Every row gives one point. Two turns around zero, p and q, are shown by what they do to some points. Write where each new point lands after one turn and then the other. Backwards means that the second turn is done in reverse. Each puzzle has new turns, and all numbers are rounded.
In the rows, zero is written as 128.

Turn p:
[138 195  82] => [181 184 100]
[142 130 100] => [159 124 122]
[121  91 128] => [118  92 127]
[ 97 115 166] => [ 77 123 128]
[143 110 163] => [107 118 163]
Turn q:
[156 141 159] => [142 168 141]
[150 144 120] => [152 129 143]
[80 71 90] => [ 69  70 116]
[126 156 142] => [150 144 112]
Where do these land?
q, then p backwards: [150 151 131] => [153 144 115]
q, then p: [174 124  99] => [ 99 125 174]
q, then p backwards: [ 86  96 167] => [ 69 143 152]
q, then p: [ 72 153 129] => [174 103  97]
p, then q backwards: [158 116 112] => [147 146 103]

Turn p:
[129  78 161 141] => [142  84 149 162]
[118 159 139 188] => [110 172 168 158]
[ 94 180 129 115] => [ 74 154 117 110]
[134 110  99 113] => [152 125  99 124]
[165 113 113  83] => [162 104 108  86]
Turn q:
[140 112 154 151] => [132 143 137 164]
[104 135 109 139] => [105 108 137 119]
[ 70 155 158  81] => [111 168 163  64]
[166 153 141 125] => [132 152  88 136]
[160  85  78 143] => [161  69 115 157]
Where do these land?
q, then p: [ 66 142 152 109] => [ 70  97 132 102]
p, then q: [160 115 129 113] => [163 135 117 131]
q, then p: [160 138  98 127] => [162 137 101 136]
q, then p: [ 80  96 115 111] => [119  72 150 119]
p, then q backwards: [174 149 147 181] => [ 92  85 176 112]

Turn p:
[106 130  92 121 108  83 164 137] => [132  98 133 143  91 103 178 131]
[ 83 152  99  98 108 103 132 138] => [133 128 152 109  77 119 169 140]
[117  83 142 115 124 107 137 157] => [126 112 115 117 115  76 115 113]
[187 136 179 163 128 169 100 122] => [105 140  86 127 176 177  75 127]
[171  91 182 159 194 136  88  90] => [107 177 122 174 184 125  54  96]
[162 188 138 136 128 131  98 130] => [110 141 119 139 112 190 108 152]
[122 131  81  88  83 147 108 126] => [177 125 128  89  96 154 154 109]
[125 156  76 123  94 113 156 117] => [147 101 133 137 104 151 187 132]
[136  90 159 114 211 138 163 137] => [122 107 176 153 168  79  68 127]
[ 88  96 162 121 125 135 154 110] => [103 129 146 100 156  87 142 106]
[111 153  98 171 103 147 108 144] => [149 150  97 118 130 146 159 173]
Turn q:
[161 155 183 159 101 121  93 145] => [122  99 174 174 158  97 106 153]
[100 129  81 153 165 118 138 108] => [151 114  69 112 122 144 156 134]
[ 97  96 131 151 145 140 162 107] => [134 135 110 115 160 162 164 107]
[195 117 161 158  92 108 100 134] => [132 102 159 151 172  77  80 116]
[ 95 106  66  90 127 137 147 147] => [102 144  90  99  74 146 137  95]
[ 72 115 104 109 142 130 172 113] => [127 166  93 116 111 167 169 111]
[124 155 137 126  87 116 112 125] => [134 128 146 171 110 108 128 126]
[154 153  95  73 121 190 138 115] => [134 144 168  70  70 103 147 125]
[132 114 189 136 141  75  91  96] => [171 135 139 172 173 154  79 147]
[149 154  88  96 148 149 179 174] => [ 78 156 109  75  98  95 146 150]
[127 114 172 158 138 123  77 144] => [124  85 150 156 159 154  97 144]
Where do these land?
p, then q: [ 85 167 100 144 128 141  94 165] => [ 66 139 144 135 102  85 122 145]
p, then q: [167 112 120 145 112 123 105 140] => [145  96 113 108 108 107 129 112]
p, then q backwards: [106 109 147  96  97 152 177 108] => [154 100 119 160 122 189 142 131]
q, then p: [153 122 160 167 127 121 122 146] => [126 153 137 151 134  88 102 137]
p, then q: [131 170  92 140 183 159 125 178] => [ 60  85 155 127 145 110  89 148]
q, then p backwards: [131 150 140  77 115 141 129 103] => [ 96 142 105 100 152 122  95 123]
p, then q: [ 98 102 172  93  89 103 137  77] => [183 190 125 149 117 159 160 119]
q, then p: [159 135 103 198 155 130 111 113] => [169 103 126 168 119  83  98  98]
q, then p: [108 133  98  80  66  88 171 116] => [ 99 139 119 153 113 188 202 138]
q, then p backwards: [128 113  92 145 186 159  94 163] => [151 157 154 109  80 152 156 178]
p, then q backwards: [143  95 184 123 149  90 144 100] => [146  96 133 138  70 114 135 176]

Turn p:
[119 120 134 142 125 145 133 104  99] => [118 130 126 129 129 147 138 165 141]
[ 90 134 170 116 163 105 104 143  83] => [143 174 142 168 137 184 124 131 102]
[166 101 112  87 193 180 133 111  81] => [158 135  80 154 153 163 154 123 212]
[106 103 132 120 120 128 116 144 172] => [129 137 145 150  96  89 121 115 123]
[189 110 156 127 158  82 155 107 148] => [ 76 109  98 140 148 143  80  82 146]
[ 67 122 140 182 101  95 105 131 133] => [106 153 171 115  77 137 115 157  79]
[133 170  91 116 105 167 102 107 146] => [160 140 123  82 151  80 140 149 138]
[125 157 128 177 111 142 182 162 182] => [148  51 133 114 100 101  90 139  93]
[154 143 133 100  66 153  82 118 109] => [115 158  99 113 164  87 181 147 106]
[161  63 138 105 120  86 163  86 102] => [ 43 116 133 152 144 152 144 105 172]
[127 165  93 155 168 112 119 198 134] => [192 116 123  98  98 157 115  83  95]
[101 147 110 109 107 141 142 125 147] => [147 116 163 122 139  97 135 139 129]
Turn q:
[111 122  97 101 139 144 142 152 108] => [141 147 156 131 137 112 163 152 118]
[125 139 138 101 100  93 126  86  44] => [152 137 129 139 155 208 160  91  89]
[151  95 100 158 141 156 124  93 129] => [138 108 161  85  87 130 123 115 140]
[139 160 171 100 106 146 126 164 167] => [100 111  83 162 152  79 135 118 131]
[ 89 165 161 156 109 128 107 137 142] => [ 89 156 113 136 162 121  89 105 133]
[151 121 184  96 194 145 109 139 150] => [138  71 116 142 166 112 136 145 196]
[144  82 101 151 101 101 144 162  94] => [172 125 148 129 110 129 104 147  65]
[105  98 113  96 109 120 105 144 169] => [114 130  95  90 140 105 137 170 110]
[164 191 113 218 160 112 116 103 123] => [155 167 134 144  78 145  67  69 184]
[101 107 103 102 121 135 182 100 153] => [ 82 128 144 123  93 140 166 167 114]
Where do these land?
p, then q: [137 145  98  99 138  48 123  76 107] => [ 76 122 127 127 172 144 167 128 201]
p, then q backwards: [ 74 116 124 138 147 159 141 109 156] => [138 114 108 160 180 125 155 153 138]
q, then p: [137 131 129 101 111 148 112 202 154] => [110 128 148 100 121 180 117  69 119]
p, then q: [158 158 121 149 106 154 100 120 110] => [160 152 131 144 122 116 171 155 122]
p, then q: [136 138 162 114 114 149  76 149 108] => [159 172 151 163 102 133 133 111 130]
p, then q: [170  96 130 123 168 141 140 136  96] => [104 137 150  92  78 100 133 131 138]
p, then q backwards: [128  98 116 118  79 150 105 164 102] => [144 140  94  69 108 147 155 124 130]
q, then p: [ 69 105 166 217 178 132 183 130 152] => [148 203 120 176  74  96 105 157  52]
p, then q: [101 124 156 138 157 126 212 105 111] => [118  84 156  90 159  79  78 137 138]
q, then p: [157 160  82  91 119 114 106 167 129] => [120  84 124  73 159 145 127  92 126]
p, then q: [141 150 115 113 100 108  82  80 147] => [128 165  95 155 157 155 155 149 161]
p, then q: [127 114 137 135 119 107 156  98 164] => [113 130 112 101 165 141 102 147 127]
